Each row of a before or after table is a point. The points were changed in one or more steps. Then noise was added and the rows were shuffled. The steps act on columns, c1 being the first. Name the steps. A step turns or swaps two columns, mirrors them in a line or flattens them onto one, adds a multiple of one to another, or multiplies or shifts one. Angles are multiples of 10 degrees, from the lower column toward the higher: turns from -170 to 170, lines from 10 to 170 but not 90. Use the fewest steps. Two steps may share a column if one is a turn and the other turns, adds or multiplies; they go together, in the order done. Otherwise the lowest column goes first.
In the rows, zero is written as 128.

Before (13 x 2):
[[142 112]
 [109  76]
 [ 89 112]
 [125  59]
 [109 138]
 [131 144]
 [163 154]
 [143 121]
 [144 101]
 [179 125]
 [133 113]
 [ 79 110]
 [148 163]]
After (13 x 2):
[[141 135]
 [117  74]
 [116 140]
 [152 160]
 [110 141]
 [157 152]
 [101 135]
 [118  86]
 [138 114]
 [118 131]
 [117 174]
 [ 77  98]
 [ 58 113]]
Steps: mirror c1 and c2 in the line at 50 degrees

Before, 11 rows:
[[134 105 120]
 [166 115  95]
 [104 174 143]
 [149 172 136]
 [145 131 100]
 [140 121  69]
 [103 133 141]
 [136 126  86]
 [146 119 115]
 [117 159 125]
 [ 96 148 145]]
After:
[[ 89 146 163]
 [178 118  84]
 [ 99 176 190]
 [152 120 108]
 [ 96 134 148]
 [144 121  63]
 [114 159 158]
 [138 128  83]
 [156 177 178]
 [150 133 105]
 [137 111  97]]
Steps: multiply c1 by 1.3; add 1 times c2 to c3

Before, 13 rows:
[[ 77 169 173 141 139 117]
 [129 117 177 120  95 154]
 [155 157 188 104 111 159]
 [126 156 149 168 149 103]
 [108 142 120 161 168 111]
 [164  95 141  84 113 128]
 [147 127 198  89  81 178]
 [137 126 136 187 157 150]
 [155 134 139 142 104 115]
 [ 95 171 110 144 139 127]
 [178 111 172 105 122 168]
 [104 129 138 146 140 101]
 [ 95 138 103 140 109  92]]
After, 13 rows:
[[167 127 128 143  86 149]
 [159 116 133 180 100 110]
 [116 131 142 156 153 140]
 [ 76 113 163 141 132  86]
 [ 88 101 188 111 176  91]
 [ 71 155 136 118 145 110]
 [175 105 184 109 115 163]
 [158 141 142 124 114 148]
 [124 120 169 120 163  98]
 [162  94 118 121 115 158]
 [162 145 113 113 149 160]
 [156 124 161 156 106 167]
 [ 91  85 186 126 146 124]]
Steps: mirror c1 and c4 in the line at 70 degrees; turn c2 and c6 by 140 degrees; add 0.3 times c6 to c3; multiply c5 by -1

Before (8 x 9):
[[152 103 142 146 104 135 145 150  86]
 [120 124 161 165 172 153 129  82 153]
 [154 101 111 124 114 145 147 183 120]
 [125  98 114 114  97 128 106 135 130]
 [151 114  95 156 100 117 136 149 120]
 [ 84 119 154 158 151 145 167  83 147]
 [ 97 150 181 155 141 130 137  94 174]
 [116 142 109  98 136 100 111 130 122]]
After:
[[150 161 129 114 133 134 135 155  88]
 [122 109 179 232 100 149 126 103 151]
 [ 86 126 175 225 110 145 146 105 149]
 [150 155  91 124 140 121 130 129 120]
 [ 98 104 190 202 128 130 134 126 174]
 [124 170 117 100 137 128 121 127 127]
 [155 158  87  42 126 147 136 169 122]
 [115 112 111  96 129  99 122 120 120]]
Steps: turn c2 and c5 by 150 degrees; multiply c5 by 0.7; add -1.5 times c8 to c4; turn c3 and c8 by 30 degrees; multiply c7 by 0.4
